Every row gives one point. Each copy is the shape, with its points in the same order, turned, moved and blurred by noise. Say if it was mirrored as well.

Shape (6 x 3):
[[ -7  19   4]
 [ 35  49  57]
 [-52  39 -10]
 [ 81  -6 -23]
 [-45 -31  -7]
 [  3 -27 -39]]
Copy 1 (6 x 3):
[[  3  33 -12]
 [ 59  61 -55]
 [-47  40 -23]
 [ 75 -30   3]
 [-25  42  43]
 [  2  -8  37]]
Copy 1 is: only turned
Copy 2:
[[ 31  19   3]
 [ 20  88   2]
 [ 63 -10 -26]
 [  8  32  95]
 [ -4 -35 -24]
 [  1 -24  40]]
Copy 2 is: only turned
Copy 3 (6 x 3):
[[-30  27 -11]
 [-72   6  46]
 [-42  64 -46]
 [ 38  -8  50]
 [-10   2 -70]
 [ 29   7 -30]]
Copy 3 is: only turned

Shape (7 x 4):
[[-35 -33  29  12]
 [ 95 -25  30  29]
 [-28 -22   9  -5]
 [-39   2  38 -67]
 [  2  38  25  -7]
 [  6  17 -37  12]
 [-39  16  -8  29]]
Copy 1, 7 rows:
[[  9  49  18  25]
 [-36 -69  25  45]
 [ 17  41  28   0]
 [ -8  66  86 -26]
 [-47  22  26 -30]
 [  5  -6  -4 -47]
 [  0  45 -18 -30]]
Copy 1 is: mirrored
Copy 2, 7 rows:
[[-48  22  31  -8]
 [ 15 -16 -67 -55]
 [-25  24  31  10]
 [-41  28   9  76]
 [ -3  62 -22  16]
 [ 40  46  21  -7]
 [ -5  70  40 -11]]
Copy 2 is: only turned
Copy 3 (7 x 4):
[[  4  50   4  11]
 [ 47  -2  72 -77]
 [  2  21  -1  13]
 [-59   1  15  34]
 [-26  -8  -8 -41]
 [ 29 -35 -23 -20]
 [  9  19 -50 -11]]
Copy 3 is: only turned

Shape (10 x 6):
[[-26  45   4  30  40  -6]
 [-53  -7  14 -23  13 -11]
 [ -7 -53 -18  49  41 -24]
 [-28   4  21  58 -51   8]
 [  8  42  61   5  29  15]
 [-14 -22   8 -18 -24  82]
 [-22  25 -15  16  63  14]
 [ 25 -28 -23  53  25 -74]
 [  9 -60  32  28 -25  48]
 [ -5  -2   6  -2   2 -31]]
Copy 1, 10 rows:
[[  2  50 -29 -33 -38 -13]
 [  6 -26 -19 -36 -37 -46]
 [ 35 -21 -47 -38 -10  45]
 [ 33   2  56 -18 -55  16]
 [ 21  38 -33  22 -80 -33]
 [-45 -50  11  16 -86   0]
 [-20  31 -54 -35 -41   2]
 [ 60   9 -33 -15  36  43]
 [ 26 -58  10  19 -75  42]
 [ 25  -3 -16  -1  -8 -22]]
Copy 1 is: only turned
Copy 2, 10 rows:
[[ -1  43   1 -16  44 -26]
 [ 23  11 -27  40  25   4]
 [ 28 -47  10   1  83 -40]
 [ 36 -25 -23 -51 -10  -5]
 [-56  23  -9 -16  25  11]
 [ 12 -29  45  14 -27  47]
 [  4  37  35   7  57 -19]
 [  7 -46 -17  -9  70 -95]
 [  7 -82  18 -15   8  32]
 [ -2 -13 -21  19  20 -35]]
Copy 2 is: mirrored
Copy 3, 10 rows:
[[-12 -33  12 -29 -30  20]
 [ 24  26   1 -59 -31 -28]
 [ 52 -15 -69  -2 -25  14]
 [  0  47   5  39 -43   7]
 [-47 -34   9 -21  -2 -32]
 [-39  88 -31 -25   6 -12]
 [ -8 -21 -16 -54 -28  25]
 [ 68 -40 -30  21  12  25]
 [-23  57 -59  30  -9 -26]
 [ 36   3  11 -15  -4 -14]]
Copy 3 is: mirrored
Copy 4 (10 x 6):
[[  2   5  41 -33 -12  36]
 [-17  46 -11   8 -26  25]
 [ -2 -19  30   6 -90 -18]
 [ -3  14 -11 -54  -5 -51]
 [ 44  29  41   1  28  14]
 [-53  39  15  36  31 -49]
 [-21   2  61  -2 -24  38]
 [ 31 -64  -1  -8 -86   0]
 [ -6  24  12  27 -12 -87]
 [  9  -4 -15   6 -26  14]]
Copy 4 is: only turned
